Every row gives one point. Each copy is the shape, with its points in the same order, turned, moved and blurred by noise. Say if it was mirrored as well.

Shape, 6 rows:
+0.34, -1.03
-0.22, -0.61
-0.24, +0.00
-0.30, +0.12
-0.15, +0.43
-0.36, +0.40
Copy 1 (6 x 2):
+0.83, -0.64
+0.15, -0.55
-0.09, -0.05
-0.20, +0.12
-0.24, +0.40
-0.35, +0.25
Copy 1 is: only turned
Copy 2, 6 rows:
-0.74, +0.84
-0.61, +0.08
-0.11, -0.27
+0.00, -0.33
+0.32, -0.36
+0.18, -0.51
Copy 2 is: mirrored

Shape:
-1.10, -0.55
+0.11, +0.13
-0.37, +0.09
+0.25, -0.07
+0.45, +0.00
+0.08, +0.16
Copy 1, 6 rows:
-0.95, -0.92
+0.01, +0.10
-0.44, -0.09
+0.18, -0.06
+0.38, +0.07
-0.02, +0.12
Copy 1 is: only turned
Copy 2, 6 rows:
-1.35, -0.16
+0.03, -0.09
-0.41, +0.11
+0.09, -0.32
+0.29, -0.36
+0.03, -0.03
Copy 2 is: only turned
Copy 3 (6 x 2):
-0.59, -0.85
+0.05, +0.41
-0.35, +0.13
+0.30, +0.28
+0.46, +0.47
+0.03, +0.41
Copy 3 is: only turned

Shape, 8 rows:
+0.12, -0.45, -0.74
+0.11, -0.52, -0.03
+0.23, -0.18, -0.67
-0.43, +0.68, +0.15
-0.84, +0.20, +0.30
+0.34, +0.50, -0.28
-0.15, +0.32, +0.52
-0.45, -0.30, -0.09
Copy 1, 8 rows:
+0.49, -0.39, -0.81
+0.36, -0.30, -0.07
+0.30, -0.11, -0.76
-0.80, +0.32, -0.09
-0.84, -0.35, +0.04
+0.02, +0.62, -0.56
-0.41, +0.21, +0.31
-0.17, -0.55, -0.20
Copy 1 is: only turned
Copy 2 (8 x 3):
-0.23, -0.09, -0.65
+0.18, -0.55, -0.31
-0.05, +0.05, -0.52
-0.19, +0.37, +0.73
-0.43, -0.11, +0.82
+0.23, +0.54, -0.02
+0.27, -0.10, +0.67
-0.38, -0.36, +0.11
Copy 2 is: only turned
Copy 3 (8 x 3):
+0.08, -0.90, -0.36
+0.17, -0.50, +0.19
+0.18, -0.62, -0.46
-0.32, +0.66, -0.25
-0.68, +0.35, +0.21
+0.40, +0.19, -0.52
+0.03, +0.57, +0.18
-0.47, -0.35, +0.10
Copy 3 is: only turned
Copy 4:
+0.22, -0.52, -0.56
-0.34, -0.41, -0.13
+0.21, -0.29, -0.61
+0.55, +0.47, +0.50
+0.49, -0.06, +0.85
+0.29, +0.46, -0.40
-0.03, +0.34, +0.46
+0.21, -0.48, +0.21
Copy 4 is: mirrored

Shape, 10 rows:
-0.01, -0.64, -0.12, -0.43
-0.58, +0.56, +0.64, -0.15
-0.22, +0.22, +0.39, +0.70
-0.44, -0.33, +0.33, -0.71
+0.79, +0.42, -0.58, +0.29
+0.57, -0.11, -0.27, -0.08
-0.33, +0.18, +0.48, +0.07
+0.33, -0.23, +0.17, -0.19
+0.09, -0.31, -0.43, -0.25
+0.00, +0.33, +0.51, +0.78
Copy 1, 10 rows:
+0.40, +0.06, -0.50, +0.46
-0.56, +0.88, +0.25, -0.07
-0.49, +0.20, +0.72, +0.43
+0.11, +0.67, -0.59, +0.26
+0.11, -0.77, +0.51, -0.42
+0.38, -0.42, +0.14, -0.07
-0.30, +0.62, +0.26, +0.22
+0.45, +0.08, +0.07, +0.15
+0.16, -0.27, -0.34, +0.17
-0.33, +0.22, +0.99, +0.37
Copy 1 is: mirrored
Copy 2, 10 rows:
+0.12, -0.05, -0.61, -0.44
-0.65, -0.08, +0.78, -0.15
-0.15, -0.23, +0.44, +0.66
-0.37, -0.19, -0.10, -0.76
+0.63, +0.92, -0.07, +0.56
+0.30, +0.56, -0.45, +0.13
-0.40, -0.10, +0.33, +0.11
-0.16, +0.27, -0.37, -0.01
+0.39, +0.14, -0.31, -0.28
-0.27, -0.03, +0.38, +0.86
Copy 2 is: mirrored
Copy 3, 10 rows:
+0.20, -0.34, -0.62, -0.36
+0.05, +1.02, +0.21, -0.53
+0.04, +0.69, +0.04, +0.51
+0.39, +0.32, -0.58, -0.90
-0.37, -0.63, +0.48, +0.18
-0.05, -0.45, +0.10, -0.20
+0.20, +0.67, -0.19, -0.25
+0.35, -0.18, -0.07, -0.26
-0.13, -0.27, -0.42, -0.26
+0.24, +0.66, +0.26, +0.41
Copy 3 is: mirrored
Copy 4 (10 x 4):
+0.08, -0.41, -0.28, -0.92
-0.82, -0.25, -0.53, +0.34
-0.56, +0.28, +0.34, +0.17
-0.44, -0.71, -0.60, -0.58
+0.84, +0.49, -0.07, +0.12
+0.56, -0.08, -0.09, -0.23
-0.52, -0.22, -0.19, +0.06
+0.12, -0.48, -0.12, -0.20
+0.37, -0.07, -0.36, -0.77
-0.51, +0.15, +0.44, +0.33
Copy 4 is: mirrored

Shape, 7 rows:
-0.62, +0.29, -0.21, -0.81
+0.11, -0.02, -0.33, -0.44
+0.23, -0.95, +0.61, +0.34
-0.04, +0.18, +0.10, -0.59
+0.07, -0.29, -0.49, +0.51
+0.18, -0.49, -0.36, +0.28
-0.14, +0.33, +0.11, -0.30
Copy 1, 7 rows:
-0.62, +0.01, +0.08, -0.87
-0.54, -0.45, -0.30, -0.13
+0.30, -0.84, +0.57, +0.79
-0.65, -0.07, +0.08, -0.27
+0.26, -0.56, -0.63, +0.19
-0.08, -0.69, -0.41, +0.37
-0.35, +0.19, +0.05, -0.26
Copy 1 is: mirrored
Copy 2, 7 rows:
-0.06, -0.07, -0.46, -1.03
+0.33, -0.05, -0.23, -0.36
-0.09, -0.87, +0.56, +0.47
+0.04, +0.10, +0.07, -0.56
+0.32, -0.21, -0.44, +0.55
+0.44, -0.41, -0.27, +0.37
-0.29, +0.18, -0.14, -0.35
Copy 2 is: only turned

Shape (10 x 6):
-0.07, +0.35, -0.20, -0.19, +0.93, +0.81
+0.62, +0.60, +0.05, +0.22, +0.48, +0.41
-0.13, +0.16, +0.38, -0.23, -0.31, -0.30
-0.45, +0.05, +0.19, -0.22, -0.05, -0.54
-0.19, +0.17, +0.83, -0.30, +0.32, -0.46
+0.22, -0.23, -0.73, +0.03, +0.42, +0.60
+0.54, -0.18, -0.15, -0.12, +0.36, +0.72
+0.11, -0.09, +0.49, +0.41, +0.13, -0.48
-0.19, -0.72, +0.05, +0.24, -0.44, +0.20
+0.09, +0.36, +0.88, +0.76, -0.31, -0.19
Copy 1:
-0.17, +0.60, -0.51, -0.02, +0.77, +0.63
+0.64, +0.33, -0.20, +0.30, +0.66, +0.13
-0.03, +0.11, +0.10, +0.00, -0.31, -0.50
-0.42, -0.05, -0.05, +0.09, -0.17, -0.58
-0.40, +0.27, +0.37, +0.03, +0.21, -0.75
+0.21, -0.21, -0.77, -0.22, +0.32, +0.61
+0.40, +0.01, -0.26, -0.47, +0.49, +0.48
+0.00, -0.42, +0.26, +0.29, +0.27, -0.53
-0.14, -0.59, +0.18, -0.27, -0.36, +0.33
+0.37, -0.20, +0.79, +0.77, -0.02, -0.34
Copy 1 is: only turned
Copy 2, 10 rows:
+0.74, +0.61, -0.13, -0.37, +0.68, +0.90
+0.74, +0.76, +0.44, +0.10, +0.29, +0.32
-0.15, +0.05, +0.19, -0.57, -0.02, -0.25
-0.17, -0.06, -0.04, -0.69, +0.44, -0.34
+0.06, -0.01, +0.69, -0.96, +0.48, -0.23
+0.58, +0.09, -0.52, +0.31, +0.35, +0.66
+0.63, +0.07, +0.08, +0.18, +0.08, +0.82
-0.12, -0.10, +0.62, +0.01, +0.49, -0.28
-0.60, -0.33, -0.15, +0.06, +0.01, +0.39
-0.64, +0.57, +0.98, -0.01, +0.27, -0.20
Copy 2 is: only turned

Shape, 12 rows:
+0.15, -0.14, -0.21, +0.21, +0.03, -0.11, +0.07, -0.48
+0.23, -0.89, -0.16, -0.19, +0.03, +0.43, +0.02, +0.13
-0.80, +0.43, -0.05, -0.08, +0.02, -0.15, +0.06, -0.72
+0.30, -0.23, -0.33, +0.23, -0.49, -0.22, -0.31, +0.00
+0.26, +0.47, -0.25, -0.34, -0.24, +0.07, +0.09, -0.09
+0.21, +0.52, +1.62, -0.07, -0.13, +0.29, +0.78, -0.15
+0.33, -0.97, -0.36, -0.32, -0.30, +0.00, +1.39, +0.01
+0.01, -0.10, -0.30, +0.15, -0.12, +0.45, -0.11, -0.66
-0.46, +0.39, -0.31, +1.31, -0.33, +0.17, +0.33, -0.05
+0.36, +0.46, -0.19, -0.18, +0.19, +0.07, -0.27, -0.57
+0.25, +0.56, -0.32, +0.43, -0.40, -0.20, +0.74, +0.04
+0.15, +0.51, +0.34, +0.06, +0.18, -0.20, +0.16, +0.09
Copy 1, 12 rows:
+0.30, +0.25, +0.41, +0.17, -0.31, -0.10, -0.17, -0.07
+0.26, -0.26, +0.47, +0.44, -0.14, +0.75, -0.60, -0.32
-0.52, +0.90, +0.36, -0.16, -0.33, -0.19, -0.12, +0.30
+0.27, -0.50, +0.25, +0.23, -0.44, -0.24, -0.01, +0.09
+0.05, +0.18, -0.21, -0.45, -0.25, +0.05, -0.10, -0.21
-0.26, +0.62, +0.74, -0.73, +1.04, +0.38, +0.75, -0.88
+0.86, -0.07, +0.83, -0.07, -0.78, +1.33, +0.21, -0.09
-0.09, +0.34, +0.35, +0.23, -0.53, -0.06, -0.46, -0.44
-0.23, +0.50, +0.19, +0.90, -0.63, -0.26, +0.95, -0.20
+0.16, +0.41, -0.15, -0.19, -0.10, -0.34, -0.47, -0.25
+0.35, +0.27, -0.03, -0.19, -0.58, -0.02, +0.88, -0.22
+0.10, +0.39, -0.05, -0.17, +0.48, +0.05, +0.32, -0.02
Copy 1 is: mirrored
Copy 2, 12 rows:
+0.14, +0.13, +0.09, -0.11, +0.28, -0.19, -0.46, -0.14
-0.03, -0.20, -0.52, -0.13, +0.50, +0.30, +0.24, -0.52
-0.24, +0.00, +0.24, -0.58, -0.55, -0.72, -0.65, -0.15
+0.75, +0.19, -0.01, -0.08, +0.07, +0.06, +0.00, -0.10
-0.14, +0.61, +0.32, -0.15, -0.20, -0.04, +0.11, -0.08
-0.74, -0.31, +0.99, +1.03, -0.62, +0.04, -0.24, -0.93
-0.27, -0.05, -0.18, +0.42, +1.07, -0.80, +0.70, -0.57
-0.04, -0.11, +0.28, -0.60, +0.28, +0.07, -0.34, -0.11
+0.24, -0.71, +0.47, +0.08, -0.15, -0.38, -0.28, +0.97
-0.17, +0.64, +0.30, -0.32, -0.06, +0.21, -0.59, -0.13
+0.04, +0.24, +0.57, +0.44, +0.02, -0.53, +0.13, +0.45
-0.20, +0.31, +0.19, +0.48, -0.47, -0.04, -0.36, -0.08
Copy 2 is: mirrored
Copy 3, 12 rows:
+0.18, -0.35, -0.11, +0.13, +0.34, +0.23, -0.16, +0.03
-0.18, -0.87, +0.25, -0.52, +0.25, +0.32, +0.21, +0.62
-0.15, -0.01, -0.38, +0.10, +0.42, -0.69, -0.45, -0.37
+0.43, -0.06, -0.34, -0.23, +0.33, +0.39, +0.10, +0.60
+0.36, +0.01, -0.07, -0.14, +0.31, -0.18, +0.55, -0.09
-0.19, +0.59, +1.01, -0.79, -0.28, +0.16, -0.21, -1.04
-0.89, -0.51, +0.23, -0.31, +0.98, +0.98, +0.70, +0.07
+0.32, -0.71, -0.35, -0.23, +0.33, +0.01, -0.12, -0.15
-0.14, +0.04, -1.13, +0.08, -0.53, +0.51, -0.17, -0.26
+0.71, -0.31, +0.10, +0.17, +0.22, -0.30, +0.10, -0.14
-0.01, +0.35, -0.43, +0.14, +0.08, +0.53, +0.58, -0.35
+0.08, +0.32, +0.29, +0.08, -0.21, -0.09, +0.16, -0.09
Copy 3 is: mirrored

Shape (14 x 8):
-0.51, -0.36, -0.21, -0.39, -0.14, +0.18, +0.39, +0.67
+0.42, -0.01, +0.37, -0.39, -0.40, +0.02, -1.17, +0.29
-0.42, -0.64, -0.53, -0.31, -0.54, -0.10, -0.92, +0.03
-0.37, -0.26, +0.53, -0.05, -0.13, +0.29, -0.02, -0.09
+0.04, -0.18, -0.74, -0.19, -0.19, -0.11, +0.39, +0.70
-0.61, +0.59, -0.07, +0.94, +0.40, +0.39, -0.78, +0.02
-0.45, +0.36, -0.23, -0.12, +0.35, +0.08, +0.01, +0.50
+0.13, +0.41, +0.33, +0.02, +0.62, -0.12, +0.46, -0.25
-0.26, -0.05, -0.02, +0.42, -0.42, -0.38, +0.42, -0.33
+0.44, -0.38, -0.33, +0.32, -0.56, +0.48, +0.30, -0.77
+0.27, +0.52, +0.11, -0.63, -0.62, -0.60, +0.10, -0.34
+0.16, +0.58, -0.44, +0.94, -0.07, -0.31, -0.36, -0.38
+0.26, -0.05, +0.22, +0.70, +0.14, -0.10, +0.07, -0.09
-0.32, -0.41, +0.42, +0.19, +0.03, -0.02, -0.35, -0.02
Copy 1, 14 rows:
+0.05, +0.72, -0.76, -0.31, +0.16, +0.42, -0.10, -0.27
+0.60, -0.27, +0.68, -0.96, +0.00, +0.53, -0.18, -0.80
+0.59, +0.00, -0.15, -0.74, +0.24, +0.45, -1.24, -0.69
-0.34, -0.09, -0.11, -0.51, -0.23, +0.22, -0.23, -0.13
+0.74, +0.64, -0.82, -0.05, +0.23, +0.15, -0.01, -0.65
+0.52, -0.21, +0.56, -0.03, +0.51, -0.02, -0.45, +0.81
+0.25, +0.37, -0.11, +0.05, +0.63, +0.40, +0.00, +0.00
-0.33, -0.17, +0.03, +0.37, +0.17, -0.24, +0.42, -0.23
+0.18, -0.20, -0.53, +0.36, -0.49, -0.04, -0.45, -0.21
+0.34, -0.77, -0.85, -0.41, -0.33, -0.63, -0.22, -0.33
+0.22, -0.69, -0.28, +0.25, -0.25, +0.61, +0.07, -1.10
+0.99, -0.56, +0.26, +0.49, +0.09, -0.39, -0.34, +0.02
+0.23, -0.04, +0.22, +0.03, -0.37, -0.52, -0.04, -0.08
-0.08, +0.12, +0.18, -0.41, -0.20, +0.05, -0.56, -0.14
Copy 1 is: only turned
Copy 2, 14 rows:
-0.19, +0.19, -0.08, -0.21, -0.80, +0.75, +0.17, +0.26
-0.70, -0.45, -0.37, +0.63, +0.13, +0.14, -0.58, -0.62
-0.31, -0.83, -0.70, +0.31, -0.55, +0.27, -0.54, +0.45
+0.05, -0.50, +0.37, -0.20, -0.21, +0.41, +0.00, -0.20
-0.30, +0.57, -0.46, +0.04, -0.55, +0.29, +0.23, +0.59
-0.73, -0.82, -0.36, -1.10, +0.62, +0.06, +0.19, +0.06
-0.28, +0.15, -0.50, -0.65, -0.13, +0.53, +0.21, -0.05
+0.50, +0.31, +0.04, -0.50, +0.49, +0.21, +0.29, -0.26
+0.36, -0.38, +0.00, -0.08, -0.14, -0.20, +0.67, +0.33
+0.22, -0.14, +0.54, -0.05, -0.19, -0.76, -0.31, +0.60
+0.49, +0.09, -0.51, +0.39, -0.31, -0.45, +0.22, -0.63
-0.22, -0.41, -0.52, -0.36, +0.68, -0.71, +0.42, +0.37
-0.06, -0.17, +0.25, -0.09, +0.60, -0.01, +0.38, +0.26
-0.06, -0.69, +0.13, -0.03, +0.15, +0.52, +0.02, +0.05
Copy 2 is: mirrored
